Each row is a point. Each copy is the shape, with its points in the same order, turned, moved and blurred by noise. Is it also mirrored, or only turned?

Shape:
-49  5
-18  52
10  14
34  -58
8  -29
Copy 1 (5 x 2):
37  -32
34  23
-10  7
-69  -42
-32  -32
Copy 1 is: mirrored
Copy 2:
-27  -43
-63  -1
-19  15
56  15
21  -2
Copy 2 is: only turned
Copy 3 (5 x 2):
-42  -27
-35  35
10  12
64  -35
22  -20
Copy 3 is: only turned
Copy 4 (5 x 2):
53  7
10  44
-6  3
-5  -76
12  -42
Copy 4 is: mirrored

Shape, 9 rows:
11  61  7
-11  -49  -36
15  -39  1
-29  -57  -25
27  9  -23
-49  -49  8
-46  -9  15
17  -59  -53
-7  -45  33
Copy 1, 9 rows:
-72  31  29
32  21  -36
7  -16  -17
50  20  -38
-38  2  -21
44  24  8
19  39  15
15  -2  -76
33  -18  12
Copy 1 is: mirrored
Copy 2 (9 x 3):
4  -63  -13
-3  55  -21
-7  30  10
-30  71  -24
27  -6  -3
-63  38  -22
-53  0  -27
22  69  -9
-50  23  22
Copy 2 is: mirrored

Shape, 10 rows:
-50  -37  -20  -28
51  30  -36  -21
-4  39  29  -4
40  -41  41  19
-17  -34  54  -41
-51  -2  36  41
52  10  -29  -58
-4  28  -12  -37
26  35  -22  -11
54  18  -29  13
Copy 1 (10 x 4):
-47  -35  4  -29
20  51  14  32
6  8  -58  13
68  -37  -4  -7
14  -30  -37  -68
-7  -67  -62  12
27  54  29  -8
-14  27  -18  -2
9  32  -6  33
40  25  17  48
Copy 1 is: mirrored
Copy 2 (10 x 4):
-13  -67  -19  -14
55  16  30  -3
-19  32  -4  -1
18  11  -61  54
-9  -11  -78  -13
-70  -8  -21  36
73  5  -1  -30
11  1  8  -33
25  16  18  5
52  22  26  40
Copy 2 is: mirrored
Copy 3, 10 rows:
-21  -33  -23  51
46  58  14  18
13  0  56  -2
57  -33  -11  -40
32  -63  14  22
-43  -35  18  -27
74  38  14  43
15  17  36  37
25  48  23  10
39  60  0  -17
Copy 3 is: mirrored

Shape, 9 rows:
1  -59  -29  54
-13  -6  19  -40
-19  -7  -42  -15
42  -9  21  31
14  -30  -60  32
26  -19  -49  -3
-19  78  -25  -43
38  53  -23  -2
38  -1  24  25
Copy 1 (9 x 4):
-22  -26  32  56
-34  22  -26  -35
-21  -37  -29  -6
19  25  38  1
-1  -54  15  27
-4  -46  13  -10
31  -8  -83  -53
55  -12  -16  -35
20  28  28  -2
Copy 1 is: only turned
Copy 2:
73  -76  -30  14
22  -7  38  -17
24  -16  -22  -38
31  -25  9  55
49  -36  -58  3
43  -2  -40  3
-52  21  -4  -37
-24  19  -27  24
23  -23  13  53
Copy 2 is: only turned
Copy 3 (9 x 4):
-36  -66  -40  9
-9  19  38  21
-12  12  -19  -19
31  -55  1  31
-13  -45  -40  -23
8  -28  -13  -35
50  76  -11  1
69  3  -8  -7
28  -43  9  36
Copy 3 is: only turned
Copy 4:
-1  -14  -70  61
24  4  11  -18
41  36  -35  25
-9  -45  5  39
29  13  -42  78
46  4  -21  56
26  74  56  14
20  11  47  60
-12  -34  7  42
Copy 4 is: only turned

Shape (12 x 6):
40  13  25  -17  -2  5
0  0  7  5  -7  56
42  -14  -5  44  15  31
46  -23  22  27  -17  -25
30  50  12  -32  -7  -17
-13  -58  -49  -1  -7  17
-80  -67  23  33  10  25
-59  8  -42  -63  61  -19
49  -12  -6  -2  36  11
36  -25  5  -43  2  -12
47  15  3  11  -34  88
35  -8  19  43  35  -15
Copy 1:
49  -7  0  20  26  -19
23  28  11  -2  57  27
37  7  -47  16  53  39
14  -42  -36  41  26  3
45  17  14  41  -3  -42
-33  12  -34  -45  41  10
-40  -16  29  -39  26  86
6  54  16  -71  -64  -8
56  -1  -41  -14  18  6
32  -24  -16  -16  16  -35
46  35  -10  32  108  2
51  -24  -38  22  1  38
Copy 1 is: mirrored
Copy 2, 12 rows:
28  12  43  29  -9  -27
22  -24  55  -33  -28  -13
40  -58  20  11  -40  -13
46  -24  1  21  -9  -54
25  54  18  21  -19  0
-7  -40  -22  -49  -22  -19
52  -75  4  -92  38  -7
-48  22  -18  -40  26  69
-13  -39  17  31  -24  -14
-17  10  8  8  -6  -45
32  -19  83  -21  -83  -31
42  -48  11  39  -1  -13
Copy 2 is: mirrored
Copy 3 (12 x 6):
22  -51  -11  6  13  14
-10  -40  -34  -15  -32  37
55  -2  -9  -20  -31  16
45  -31  28  8  -19  -26
11  -38  -29  48  33  9
-15  -5  -19  -47  -42  -35
-58  -5  55  -34  -72  22
-90  32  -20  -13  49  9
29  -13  -12  -24  22  1
5  -48  -8  -22  39  -26
44  -66  -55  -12  -59  42
50  11  23  -7  -3  13
Copy 3 is: mirrored
Copy 4 (12 x 6):
-6  -10  -32  -25  -13  -18
34  -49  -34  -6  10  17
45  -11  -2  -11  39  -16
-14  -14  -7  -2  28  -56
-16  11  -27  -7  -51  -12
2  -73  45  6  27  20
-19  -68  -23  37  90  56
-48  -10  33  6  -24  100
14  1  11  -41  11  -4
-35  -26  9  -41  -11  -11
77  -58  -44  -29  -13  -20
7  25  -5  -5  45  -18
Copy 4 is: mirrored

Shape:
-15  -60  -8  -31  26  26  -2  7
40  30  18  -19  9  -43  1  -43
-30  22  31  -18  53  51  27  73
54  -4  49  -39  -58  -31  57  23
28  -3  -6  1  -6  20  25  -33
-11  22  16  -27  -36  -16  3  -18
33  -21  -12  -53  -15  12  -23  -36
-19  -38  -64  10  3  12  -44  -26
-32  -62  -14  33  8  51  -84  -29
-77  -13  44  -27  35  42  30  2
34  30  18  -15  -56  30  10  9
Copy 1 (11 x 8):
47  11  -39  -10  -7  -23  -2  -38
25  3  23  31  22  -5  -41  56
11  4  3  -41  -12  73  -33  -68
36  -44  74  -54  -12  -30  -24  48
19  16  -12  -24  24  -17  -5  33
-27  -17  22  12  0  -23  -18  17
19  23  -21  -5  19  -68  -46  5
6  60  -66  21  -21  -47  10  -10
-12  18  -126  7  -30  -38  -8  -5
-1  -41  -20  -2  17  21  8  -71
-28  2  22  -57  6  -13  -35  36
Copy 1 is: mirrored
Copy 2 (11 x 8):
-7  -43  25  -39  28  -22  -30  15
-17  49  56  39  0  -8  17  -14
-11  -41  -33  -31  67  -48  70  -6
5  -22  54  77  -8  -88  17  -47
37  19  36  -13  -11  -18  4  -23
-32  10  16  20  -32  -53  2  -6
-4  -5  75  -16  -28  -24  -17  24
18  -3  -2  -24  -25  5  -61  53
-3  -54  -8  -39  -36  66  -47  30
-48  -30  -33  -55  39  -41  1  -37
19  -11  28  21  -62  -48  37  -17
Copy 2 is: only turned
Copy 3, 11 rows:
17  -25  -47  -16  39  -28  -9  -21
42  8  41  -6  -17  49  -47  12
-65  12  -83  -7  31  -10  -71  18
4  28  -26  -77  -14  98  -10  -16
-9  13  30  -15  15  15  -1  -10
11  15  2  -38  -47  10  -22  -1
29  -24  8  -12  -11  6  -5  -57
28  -2  -7  34  2  -57  33  -14
-2  -71  -14  39  -5  -62  46  9
-31  -23  -40  -61  26  -55  -56  34
-43  17  -4  -20  -36  46  -6  -28
Copy 3 is: only turned
